Each row of a before or after table is a point. The points were changed in one or more steps. Then noise was added and the rows were shuffled. The steps act on columns, c1 being the first. Name the steps. A step turns or swaps two columns, mirrors them in a line or flattens them onto one, adds a multiple of one to another, or multiplies or shifts one. Angles are multiples of 10 degrees, from the lower column toward the higher: turns from -170 to 170, lines from 10 to 170 but not 90. Use the fewest steps. Two steps may share a column if one is a turn and the other turns, adds or multiplies; they go together, in the order done. Otherwise the lowest column goes first.

Before (12 x 3)
[[ -1  14 -33]
 [  3  11  -1]
 [ 37   8  28]
 [ -1   1 -13]
 [ 25  35 -37]
 [ 19  28  16]
 [-14 -35 -37]
 [  7 -53 -51]
 [ 60 -10 -36]
 [-10  11  24]
 [-21  -1 -27]
 [ 21  15 -25]]
After (12 x 3)
[[-17 -37 -36]
 [ 60 -37 -11]
 [-22 -28   1]
 [ 24 -37  35]
 [ 37  25   6]
 [ -2 -15  -2]
 [ 19  16  28]
 [  3  -2  10]
 [ -2 -31  15]
 [ 20 -28  17]
 [-10  27  12]
 [  5 -50 -53]]
Steps: swap c2 and c3

Before (14 x 8)
[[  1  -8   7  -2   6  60 -33  11]
 [-10  -2   7  -8   5   6   3  -3]
 [-11  15 -11  -6  -3  -7  -4  -7]
 [  6  -3   5   2   9   0   8   1]
 [  3  -5 -45   3  -9   9  -5 -13]
 [  2  -4 -10 -10  12  -2   9 -12]
 [ -2  -6   4  -8   9  -7   0 -11]
 [ -4  23  -6  -2   8  -2  11 -13]
 [ -9 -10  -9  -5   0  -3  12   1]
 [  3  15   2  -8 -14   6  10 -16]
 [ -1   0   6   9   3  -8   9  -9]
 [-12  -3   5   4   6   0   9 -17]
 [  2  -5   8  -5  11  -6  -3 -13]
 [ -3  -4   7  -2  11   7  12 -13]]
After (14 x 8)
[[ -6   0   5   9   1  -8   9 -10]
 [ -6  -5   3  -2   4   7  11 -13]
 [ -1 -10 -12  -5   0  -3  12   2]
 [ -5  -6   2  -8   3  -8   0 -11]
 [  1  22  -7  -3   4  -2  12 -14]
 [ -1  15 -14  -6  -2  -7  -4  -7]
 [  8  -4  -6 -10   4  -2   9 -12]
 [  0  16   3  -9  -5   6  10 -15]
 [ -4  -5   8  -5   4  -6  -2 -14]
 [  1  -3   9   1   3   0   8   1]
 [ -4  -7   5  -1   3  60 -33  11]
 [-11  -3  -1  -7   1   7   3  -4]
 [-13  -3  -4   4   2  -1  10 -17]
 [ 31  -4 -33   2  -4   8  -6 -13]]
Steps: turn c1 and c3 by 40 degrees; multiply c5 by 0.4

Before (13 x 11)
[[  1   4 -18 -17 -18  -7  10  11  11  11   6]
 [ 11  15 -17 -11  -6  -6  14 -24 -10 -40   2]
 [ -6  18 -13  -6   3   5  -4  15   3   4  10]
 [ 15  -1  49  18  -9   7   6   4  -3  12 -20]
 [ 24   8  41   1  -7  -5  13 -12   1   5  -1]
 [ 19  19  12 -11  26 -12  12  15  -4  10   3]
 [ -7  12 -10  -8 -14   8   4  13  48 -12  -1]
 [  1   3 -11 -18 -20  -9 -30   5   3  -8  12]
 [ 24  18  12   7 -14  11  10 -16   1  -2  14]
 [ 14  12  -1 -12  29   9   6 -18  -1  14   1]
 [ 14   9  17  24  -6 -17  10 -31  -3   9  13]
 [ -8   7  18 -12 -16  -8  14  -9  -3 -12  16]
 [ 11  -7 -11  -8   8   6   6   3   7 -17  15]]
After (13 x 11)
[[  1   6  12 -16 -21  -7  20  10  12  13 -19]
 [  2   5   1 -18 -21  -9 -62   4   4  -8 -16]
 [ 16  -2 -26   2   2   7  13   5  -2  10  48]
 [ 24  13 -30  -4  -1  -5  25 -13   0   8  27]
 [ 24  29 -18  -3  -6  12  19 -16   0  -1  -3]
 [ -6  20  11  -7 -11   8   8  15  48 -11  -5]
 [ -7  29   6  -1  -3   4  -8  16   4   3 -18]
 [ -8  10 -24 -13 -15  -8  26  -8  -3 -12  -1]
 [ 14  20   0   8  11  10  15 -19  -2  14  -1]
 [ 10  22  10  -8  -9  -6  27 -25 -10 -40 -13]
 [ 13  14 -22   6   7 -18  21 -31  -5   8   2]
 [ 19  30 -12   7  11 -14  25  14  -4  12   5]
 [ 10 -12  -2   2   0   4  12   2   6 -18 -18]]
Steps: multiply c2 by 1.6; turn c3 and c11 by 140 degrees; flatten c4 and c5 onto the line at 50 degrees; multiply c7 by 2
